Every row gives one point. The last column is the point's height on a tilted bowl or saddle (a function of degree 2), plus a little noise. Count its main directions that bend up, bend down and stay straight.

Points (10 x 3):
0: -0.16  0.29 -0.16
1:  0.02  0.41 -0.26
2:  0.61  0.20 -0.66
3: -0.16 -0.53  0.09
4:  0.11 -0.43  0.13
5:  0.41 -0.31 -0.14
6: -0.60  0.08 -0.51
7:  0.45  0.27 -0.43
8:  0.29  0.37 -0.34
9: -0.02 -0.18  0.20
Directions: 0 up, 2 down, 0 straight

Points (17 x 4):
0: -0.69  0.18  0.05 -0.30
1: -0.34  0.15  0.31 -0.45
2:  0.00 -0.07  0.16 -0.26
3:  0.08 -0.34 -0.39 -0.46
4:  0.00 -0.13  0.80 -0.07
5: -0.10  0.05 -0.50 -0.06
6: -0.14  0.16 -0.85  0.26
7: -0.08 -0.09  0.96 -0.12
8: -0.14  0.25  0.12 -0.33
9:  0.04  0.25 -0.12 -0.18
10: -0.20 -0.17 -0.47 -0.07
11: -0.45  0.26  0.79 -0.93
12:  0.13  0.22 -0.44 -0.10
13:  0.23  0.21  0.05 -0.15
14:  0.15 -0.46 -0.02 -0.44
15: -0.32 -0.01 -0.31 -0.02
16:  0.15 -0.38  0.12 -0.33
Directions: 2 up, 1 down, 0 straight

Points, 18 rows:
0: -0.16 -0.46 -0.16  0.34
1: -0.20 -0.32 -0.04  0.16
2: -0.34  0.75  0.34  0.34
3:  0.39 -0.10 -0.14  0.36
4: -0.16 -0.29 -0.44  0.36
5:  0.02  0.31 -0.10 -0.01
6: -0.26 -0.09 -0.37  0.15
7: -0.56  0.25  0.31  0.17
8:  0.02 -0.20  0.29  0.15
9: -0.21  0.85  0.40  0.43
10: -0.28 -0.37  0.63  0.52
11:  0.61  0.08 -0.07  0.48
12:  0.18  0.01  0.89  0.64
13:  0.23  0.26  0.16  0.05
14: -0.14 -0.01  0.00 -0.02
15:  0.42 -0.06 -0.27  0.44
16:  0.09  0.24 -0.66  0.48
17: -0.15  0.06 -0.33  0.08
Directions: 3 up, 0 down, 0 straight

Points, 22 rows:
0: -0.19  0.39 -0.20 -0.34  0.31
1:  0.02 -0.35 -0.16  0.27  0.10
2: -0.08 -0.47  0.34 -0.01  0.23
3:  0.37  0.15  0.35  0.10  0.11
4: -0.22 -0.30 -0.41 -0.24  0.17
5: -0.27  0.28 -0.21 -0.07  0.19
6: -0.01 -0.10 -0.65  0.42  0.23
7:  0.29 -0.19  0.14 -0.06  0.26
8:  0.03  0.11 -0.14  0.14  0.05
9:  0.32 -0.02 -0.44 -0.41  0.31
10: -0.28  0.44 -0.29  0.33  0.24
11: -0.68  0.86 -0.23  0.29  0.82
12: -0.49  0.02  0.03  0.12  0.08
13:  0.60  0.26  0.07 -0.08  0.21
14:  0.27 -0.35  0.24  0.27  0.18
15:  0.21 -0.39  0.41  0.37  0.14
16: -0.29  0.04  0.18  0.09  0.06
17:  0.24  0.12 -0.04 -1.00  0.91
18:  0.06  0.66  0.02 -0.24  0.27
19: -0.53 -0.74 -0.21  0.13  0.05
20:  0.73  0.49  0.02  0.32  0.07
21:  0.28 -0.14  0.63 -0.34  0.63
Directions: 2 up, 0 down, 2 straight
